Each row of a before or after table is a point. The points were changed in one or more steps. Then noise was added and the rows were shuffled. The steps act on columns, c1 being the first. Name the steps. A step turns or swaps two columns, mirrors them in a line or flattens them onto one, adds a multiple of one to another, or multiplies or shifts one. Angles are multiples of 10 degrees, from the lower column toward the higher: turns from -170 to 170, lines from 10 to 170 but not 90. Use the fewest steps. Two steps may share a column if one is a turn and the other turns, adds or multiplies; they go together, in the order done. Otherwise the lowest column goes first.

Before:
[[  7 -22]
 [ -5   7]
 [-15  -2]
 [ 10  -7]
 [ -3 -35]
 [ 18  12]
 [  4 -60]
 [ 10 -25]
 [ 20   4]
 [ 18   4]]
After (10 x 2):
[[-23  10]
 [ -1 -14]
 [-23   9]
 [  4  19]
 [  7  -6]
 [-59   2]
 [ 10  18]
 [ -8  11]
 [-35  -5]
 [  5  20]]
Steps: swap c1 and c2

Before (14 x 3):
[[-29  33 -31]
 [-26 -20  18]
 [ 49 -23 -37]
 [ 11  41 -22]
 [ -9  -6 -12]
 [  3  45  32]
 [ 39  59   6]
 [-10  30  13]
 [ -9 -20  -7]
 [ 53 -18  13]
 [ 46  46  29]
 [-10  23  21]
 [ 39   2 -41]
 [-22  36 -18]]
After:
[[-42 -39  45]
 [-26 -24  60]
 [-25  37  36]
 [-56  10  -6]
 [ 16 -26  13]
 [-53  38  -2]
 [ -9 -40 -33]
 [ -6 -40 -20]
 [  6 -44  37]
 [  9 -33   8]
 [  2   3 -17]
 [  6  15 -16]
 [-34 -37  -2]
 [ 33  11  -6]]
Steps: turn c1 and c2 by 160 degrees; turn c1 and c3 by -40 degrees

Before:
[[ 20  -4   1   3  11   2]
 [  4  16  10   8  -8   5]
 [  5   3  10  -4   7   3]
 [ -5   3   6  -1  -9  13]
 [  5  -5  -1   6  -2  -2]
 [  2  10 -13  -6   8  -1]
 [ -3   1   5   4  -9  -5]
 [  2   7   8  -6  10   0]
 [ -5   8   3  37  11  -7]
 [ -4  -4   2   4  -3  -2]
 [ 27   4 -12   3  -4   9]
 [  4  -5   9  -7  13  18]]
After, 12 rows:
[[  7  -3  10  -9   8  -1]
 [ -4 -13  -9  -2   6  -1]
 [  3  -1   7  -6  10  -6]
 [ 13 -10  -8  13  10  -6]
 [  8  -1  11  59   3   8]
 [  7   4  -4   5 -13 -28]
 [  0   9  11   5   0 -19]
 [-11 -10  13 -12   8 -13]
 [ -2   6  -1   9  -1  -3]
 [ -4   2  -2   7   2   4]
 [ 10  -4   8  -9 -13  -2]
 [  2   2  -9   6   5   5]]
Steps: turn c1 and c6 by -120 degrees; turn c1 and c2 by -120 degrees; swap c3 and c5; multiply c4 by 1.6

Before (8 x 8):
[[-24 -46 -27 -24   3  18  14  18]
 [-29 -15  34  -6  12 -16  13  -7]
 [  4  -8  24 -35  37  25 -23  -5]
 [ -1   2  -8  11  37 -17 -13   0]
 [-35 -36  -1 -34 -11 -31 -14   7]
 [ 16 -21   6  20  -1  24   1  -8]
 [ 15   8 -11 -35 -11  -3 -22  22]
 [-11  -1  14   5  17   3 -13  30]]
After, 8 rows:
[[  6 -12  22 -28  61  27   8  21]
 [-34 -33  -4 -32 -16 -32  14   5]
 [ -9  -5  16   3  28   1  30 -11]
 [ 17 -19   1  21  -3  23  -5   2]
 [-29 -20  29  -8  20 -17 -10  -4]
 [-24 -45 -35 -32   6  14   3 -24]
 [  2   1  -4  17  62 -16   8   9]
 [ 15   7 -11 -36 -16  -2  31   3]]
Steps: turn c2 and c3 by 10 degrees; turn c7 and c8 by -130 degrees; add 0.3 times c8 to c4; multiply c5 by 1.6

Before, 11 rows:
[[  2   6 -12 -43  25  -8  -4  16 -17  53   4]
 [ 17 -22  40  -3  -9   9 -18   4  28  -4 -41]
 [ 11 -26 -16 -23  21   2 -35   5 -16   8   1]
 [-21 -11  -5 -27  14  -9  -8   1   4  23  26]
 [  3  47  22 -44  24   8  -5   2  19  -7  -5]
 [ 15 -10  -9 -21 -34  10 -14   9  26  -8 -40]
 [ 30  14  41 -25 -43   8 -22 -10  16 -12 -25]
 [ -7   5 -17 -24  14 -23 -30 -13  -1  30 -16]
 [  7  -2  28 -13 -37 -12 -25  25   7 -25 -43]
 [ -3  13  19  -3 -31  28 -25   5   3  -2 -39]
 [ -4  -6  -1 -31  26  -6  12 -17 -20  10  -5]]
After:
[[ 11 -35 -15  -5  21   4 -35   6  12 -12   7]
 [ 14  -5  -8 -39 -14   9 -14  10 -39 -13 -27]
 [ -6  -5 -17  -9  26 -23 -31 -13 -13 -24  18]
 [-21 -20  -5 -12  23 -10  -8   0   3  12  34]
 [  1  -9 -13 -16  45  -8  -4  14   2 -26  48]
 [ -4 -21  -1  -7  36  -6  12 -17  12 -17   6]
 [ 30  18  42 -47 -11   7 -22 -10 -22  -6 -23]
 [ -2  20  19 -23 -16  29 -26   5 -19 -27 -23]
 [ 19 -19  40  -8 -13   8 -19   4 -41 -15 -24]
 [  3  29  22 -18  60   8  -5   3 -16   7  -9]
 [  7   4  27 -34 -18 -13 -26  26 -17 -16 -43]]
Steps: turn c4 and c5 by -40 degrees; turn c2 and c5 by 20 degrees; turn c10 and c11 by 60 degrees; turn c9 and c10 by 150 degrees

Before, 12 rows:
[[-14 -14  -9  22 -32 -41  23  23  26  -9  -2 -12]
 [ 28  -3  -5 -15 -39 -13 -17  -2 -19 -24  -8 -19]
 [-17   1 -21  38   3  40  -1  -7 -10  -3  13 -15]
 [ 28  14  -1   5 -38  -9  18 -23  31   0 -24   7]
 [  0  -5 -28  40 -20 -18  17  12  -7  24  -4  15]
 [ 27  13   3   5 -26  14  18  31 -28  18 -14   8]
 [  6   9  13  15 -13  29  -5 -28  -6 -24   2  42]
 [ 45 -19  14  12 -14   9 -22  -5   5 -26 -39  12]
 [ 45 -15  -2 -12  48 -50  27 -18  -9 -39  38 -16]
 [ 46 -20   3 -18 -27  10  36 -24 -16 -17   0 -12]
 [ 12  -5  17 -59 -32  -2 -20  -7 -21   8 -20  12]
 [ 34 -11   6  -9 -26 -21  -3   7  -5  23  25 -15]]
After, 12 rows:
[[ 46 -40   3  17 -10   8 -21 -12   7 -27 -61 -11]
 [ 25   0   2   4 -27  16  18  36  30  19 -34  36]
 [ 28 -19 -11 -10 -41 -15 -17  -9  -3 -23 -29  35]
 [  1  -4  50  -4 -21 -14  15  19  17  23 -25   1]
 [ 43 -40 -15  -2 -28   8  37 -28   5 -18 -20  31]
 [ 31 -27 -10   0 -25 -19  -5  13 -10  22   7  12]
 [ 27   3   4   1 -36 -11  18 -24 -18  -1 -45 -46]
 [ 43 -40  -9 -11  48 -52  26 -29  -8 -36  17  21]
 [  8   5   7  20 -12  29  -5 -34  41 -23 -18 -14]
 [-15  -6  24   4 -33 -41  21  22 -30  -9 -24 -31]
 [ 13  -9 -59 -14 -33  -2 -21  -5  28   6 -40  23]
 [-13   8  42   2   2  39   1  -9  -3  -3  -6  23]]
Steps: add -0.5 times c1 to c2; mirror c3 and c4 in the line at 60 degrees; add 0.3 times c10 to c8; multiply c9 by 1.6; turn c9 and c12 by -120 degrees; shift c11 by -20

Before:
[[  2  -8  24 -49  -3  15  -8 -10 -26  -5  36 -25  15 -17 -19  -9  11 -11]
 [-11  39  11 -56  -1  10 -25  -2 -18  -7  21 -10  -8   0  -2  11 -18  -1]
 [  4   6  11  -6  -4 -20  24  30  12  44  -8 -15  10  -6   3   8   3  37]
 [ 16  38 -18   0  18  16  23 -33 -33   7 -27 -23  25 -20  -3  21 -40  46]
 [ 26 -15 -23 -11  38   0  10  15 -16 -13  30   2 -30  -4  -5  41   3  44]
 [ -2   4  -5 -21 -30 -34   4 -24  21  53 -22  37 -14   6 -18  -5  10 -21]
 [ 23 -16 -11 -60  19   7  34  26  -7  12  35 -31 -29 -18  33 -26  26  12]
 [ 53  -9  -7  -3  -1 -27  19  26  21  32 -34   5   6  14  -7  -7 -24   6]
 [  2  39   6   4  22 -29 -25  12 -40   5  17  33   6  -7  40 -23  27 -12]]
After, 9 rows:
[[ -1   6  13   8   7 -21 -20  25   2   4 -10 -14 -15  13   3  -6   5 -34]
 [-23  33 -27   2  25  16 -17 -34 -50   1 -24 -20 -33  29  -2  18 -10 -39]
 [ 26  11   1 -48 -29   4 -26  27 -31 -19  35 -30  28  29  33  19   1 -17]
 [  8  -2  23 -45 -10  14  15  -8 -44 -15  34 -26 -13  14 -20  -3   8  15]
 [ 26  14 -18 -12  42   2 -10  16 -15  -4  32   1  24   4  -7  36  -7 -48]
 [-38  11   4 -52  12  12  24  -2 -28 -20  20  -9  10 -10  -2   0   2  -2]
 [-33  23  12   4 -23 -30  25  12 -15  -1  18  33  -3   0  42  22   4  16]
 [ 33  40 -14   7  -6 -23 -22  28  25   4 -35   3  -7  -6  -7   1  -6  -8]
 [ -8  -2  -1  -1  -2 -35  -5 -22  47   0 -22  39  15  -1 -20 -27   0  18]]
Steps: turn c1 and c2 by 60 degrees; flatten c3 and c17 onto the line at 20 degrees; flatten c4 and c10 onto the line at 20 degrees; swap c5 and c16; turn c7 and c14 by 160 degrees; add 0.7 times c12 to c9; turn c13 and c18 by 170 degrees

Before (11 x 20):
[[-19 -10  29  -9  -8  26 -24  -9   5  -9   1  14  14 -17  32   2 -13 -40
  -20  -5]
 [-18   4  12   2  -6  33 -13   3  22 -16  17   1   0  33  29   9 -24 -43
   -5  12]
 [-23  11  19  -7   0  -1 -17 -15  -2 -41 -10  21  -8  18  23 -14   2 -20
    7  -1]
 [  8  28  49 -53  20 -55  29  49 -44  10 -39  37 -19  23 -31  -4  14  30
  -48 -17]
 [ -1  -3 -10   9  -4  30 -27 -10  -5 -20  20   5  10   3   0  -6  -8 -23
  -10  -6]
 [-22  23  10   4  -9  21  14 -12 -15  -3  -9   8  15   9  31 -10   1  -8
  -16   6]
 [  9 -14  16  -8  22 -13  16  -1  29   9  -3  -7 -18  -6  13   6 -12  -3
   -5 -15]
 [  0  -2  34 -42  39 -27  35  33 -19   7 -12 -16 -16 -14 -17  13   3 -19
   -4  13]
 [  3 -26  17 -16   7  16  24  45 -10   6   7  19 -37 -23  -3  -7 -10  -3
   -2  14]
 [-25 -18  27  -5  -3  26  10 -15  -6   3   8  13  -2   8 -10 -17 -22 -21
   -3 -22]
 [ -9 -34  32 -29  -7  -6  13  -9   2  -5  17 -30 -20  -4  11  13  -6  -5
  -19  10]]
After (11 x 20):
[[-15   6  32  -6   6  27 -22 -14  22 -19  12  13  -3   7  -2  -4  -9  27
    0 -22]
 [ -2  -2  25 -29  11  -4   9  -9   6 -30  14 -28 -17  -2  14  -9  -3   6
   15   8]
 [-41   4  60 -51  -2 -53 -23  48 -22  29 -37  36 -20  23  -4 -36  20 -22
   53 -18]
 [ 32  11  16  -8 -18 -14   2   0   4 -12  -2 -11 -21  -4  21  -5   4  10
   15 -15]
 [ -7  11  24 -18  -9  17 -15  43  -5 -25   7  18 -40 -21  13 -16  -1  11
    3  17]
 [ -9 -42  22  -8  -4  -2   4 -13  20   6 -11  24  -8  18   8  30 -20   4
   -7   0]
 [ -4 -21  -9  10   7  33   1  -9   0  -8  22   4   9   2 -14  22 -20  15
    4  -6]
 [-22  -6  15   5  14  25  -4 -11  17  22 -10  10  16   8  31  13  -9   0
   13   9]
 [-17   8  29 -44 -34 -28  -9  32  -9  -5  -9 -19 -16 -13  14 -36 -18   6
   18  12]
 [ 14 -20  14   2   9  32  22   2  24   4  14  -1  -4  34  21  20 -34  38
    1  14]
 [ -4  -7  35 -12  16  25  20 -10  22 -15   1  12  12 -18   8  33 -33  31
   18  -4]]
Steps: turn c1 and c9 by -70 degrees; mirror c2 and c10 in the line at 50 degrees; add 0.3 times c12 to c3; turn c5 and c19 by 160 degrees; turn c7 and c15 by 40 degrees; turn c7 and c16 by -120 degrees; turn c17 and c18 by -110 degrees
